Every row gives one point. The last column is the point's height on a tilted bowl or saddle (a function of degree 2), plus a little noise. Along how many of its main directions does it bend up, bend down or stay straight?
In the rows, 128 means zero.

Points (11 x 3):
[[132 127 130]
 [149  58 133]
 [ 95 124 128]
 [ 69 128 139]
 [ 91 116 126]
 [161 157 155]
 [158 210 188]
 [120 115 124]
 [110 149 136]
 [241 147 247]
 [194  86 170]]
Directions: 2 up, 0 down, 0 straight

Points, 10 rows:
[[168 203  66]
 [201 103 192]
 [155 126 127]
 [206  98 203]
 [162  80 146]
 [143 179  78]
 [ 68  97 137]
 [ 89 173  91]
 [138 155  98]
 [163 123 136]]
Directions: 1 up, 1 down, 0 straight

Points:
[[170 153 125 165]
 [124 146 131 145]
 [135 138  92 151]
 [183  81 223 191]
 [131 176  76 179]
 [ 91 114  55 162]
 [144 152  95 159]
 [115 100 106 130]
 [191 134  91 177]
 [183 132 179 175]
 [162 180  97 184]
 [ 69  98 213 163]
 [ 62 148  82 170]
 [ 69 125 135 143]
 [123  63 124 123]
 [212 122 211 217]]
Directions: 3 up, 0 down, 0 straight

Points (16 x 4):
[[144 188 106  79]
 [ 74 166 179 172]
 [102 115 134 128]
 [170  84 147 152]
 [ 52  81 117 149]
 [200  89 209 156]
 [131 140 171 140]
 [ 79 107 218 114]
 [152 123 193 140]
 [122 101 146 126]
 [126 148 103 112]
 [125  82 168 109]
 [156 222 164 160]
 [142 139 165 138]
 [ 95 214 202 249]
 [103  95 113 143]]
Directions: 2 up, 1 down, 0 straight

Points, 24 rows:
[[182 119 115 135 123]
 [ 64 135  30 201   7]
 [137  20 192 173 152]
 [159 147 240 113  74]
 [165  89 158 209 106]
 [130 117  91 145 127]
 [122  81 140  81 130]
 [ 36 151 110 150  75]
 [122 137  64  84 129]
 [ 75 174 183 128  98]
 [187  76 152 116 126]
 [193 163 136 109 108]
 [128 119 144  47 112]
 [128 111 102 141 132]
 [164 127  60  62 129]
 [ 84  80  92 180 103]
 [ 96 102  97 125 127]
 [172 133 102 153 115]
 [214 108 139 129 103]
 [133  35 138  63 110]
 [179 155  68 136 107]
 [127 100 137 126 143]
 [ 95 106 140  58 110]
 [106 120  74 154 109]]
Directions: 0 up, 3 down, 1 straight

Points:
[[126  90 136  45 140]
 [156  77 172 115 103]
 [134 142  79 141 150]
 [184  71  88  86 138]
 [120 162 104 147 152]
 [ 80 125 107  92 174]
 [121 163 167 128 145]
 [138 134 203  13 141]
 [ 78 188 119 119 192]
 [ 10  61 108 128 223]
 [128 178 165 141 145]
 [ 95 171 211 182 180]
 [132  64  83 199 167]
 [ 19 148 141  73 218]
 [128 164 134 101 151]
 [149 120 122 175 123]
 [ 55 136  35 118 214]
 [158 150 147 131 118]
 [139 151  84  76 173]
 [153 118 199 122 105]
 [141  93 158 148 120]
 [170  95 126 192 114]]
Directions: 2 up, 0 down, 2 straight
